Each point is reached from the start by the listed moves, each made once or not at all, plus a little noise. Is the number of moves made odd or even? Then give how often each move was made.

Moves:
(1): 2.30, -0.72, 1.13
(2): 0.51, 2.04, 0.76
(3): -1.13, -0.27, 2.05
Start: -0.26, 0.28, -0.41
Points:
2.53, 1.60, 1.50 => even (1, 1, 0)
1.41, 1.31, 3.52 => odd (1, 1, 1)
-1.38, -0.02, 1.60 => odd (0, 0, 1)
0.90, -0.75, 2.76 => even (1, 0, 1)

Moves:
(1): 2.22, -0.76, 0.13, -0.30, 0.19, 0.37, -0.14, 0.79, 0.26, 0.10, -0.29, -0.32
(2): 0.60, 2.73, 0.68, 0.14, 0.28, -0.56, 0.06, 1.03, -0.25, 0.34, 0.08, 0.01
(3): 0.22, -0.32, 2.69, 0.19, 0.32, 0.34, 0.36, 0.30, -0.06, 0.29, 0.85, -0.29
(4): 0.19, -0.22, -0.34, 2.25, 0.15, -0.07, -0.02, 0.33, -0.23, -0.14, 0.30, 0.09
(5): 0.45, -0.59, 0.22, -0.33, 3.59, -0.19, 0.59, -0.28, -0.38, 0.28, -0.63, -0.83
(6): -0.21, 0.23, -0.13, -0.05, -0.29, 2.44, 0.51, 0.06, 0.00, 0.48, -0.54, -0.10
(7): 0.11, -0.02, -0.38, -0.54, -0.40, -0.61, 2.57, -0.26, 0.01, 0.12, 0.06, -0.03
(8): -0.85, -0.59, -0.41, -0.49, 0.10, -0.36, -0.28, 3.04, -0.80, 0.15, -0.27, -0.55
(9): -0.30, 0.17, 0.13, 0.40, 0.92, -0.25, 0.13, 0.37, 3.11, -0.52, -0.23, 0.19
Start: 0.01, 0.24, -0.49, 0.24, 0.09, 1.56, 0.12, -0.33, -2.69, 0.05, 0.78, 2.11
Points:
0.50, 1.34, 2.36, 2.42, 5.59, 0.42, 0.98, 4.44, -1.29, 0.53, 0.82, 0.78 => even (0, 1, 1, 1, 1, 0, 0, 1, 1)
2.56, -1.22, 2.23, 2.36, 5.08, 4.22, 1.79, 1.45, 0.24, 0.57, 0.14, 0.84 => even (1, 0, 1, 1, 1, 1, 0, 0, 1)
1.57, -1.54, -1.25, 1.29, 4.27, 2.88, 3.43, 3.76, -0.85, 0.50, -0.96, 0.43 => odd (1, 0, 0, 1, 1, 1, 1, 1, 1)
2.79, 1.96, 3.16, 0.72, 1.76, 1.43, 0.37, 2.03, 0.53, 0.40, 1.08, 1.89 => even (1, 1, 1, 0, 0, 0, 0, 0, 1)
3.67, 1.23, 2.34, 1.54, 4.06, 3.04, 4.08, 1.62, -3.24, 1.47, 0.68, 0.63 => odd (1, 1, 1, 1, 1, 1, 1, 0, 0)
-0.22, 2.09, -0.15, 0.10, 4.70, 2.61, 1.22, 3.78, -1.07, 0.95, -0.86, 0.74 => odd (0, 1, 0, 0, 1, 1, 0, 1, 1)
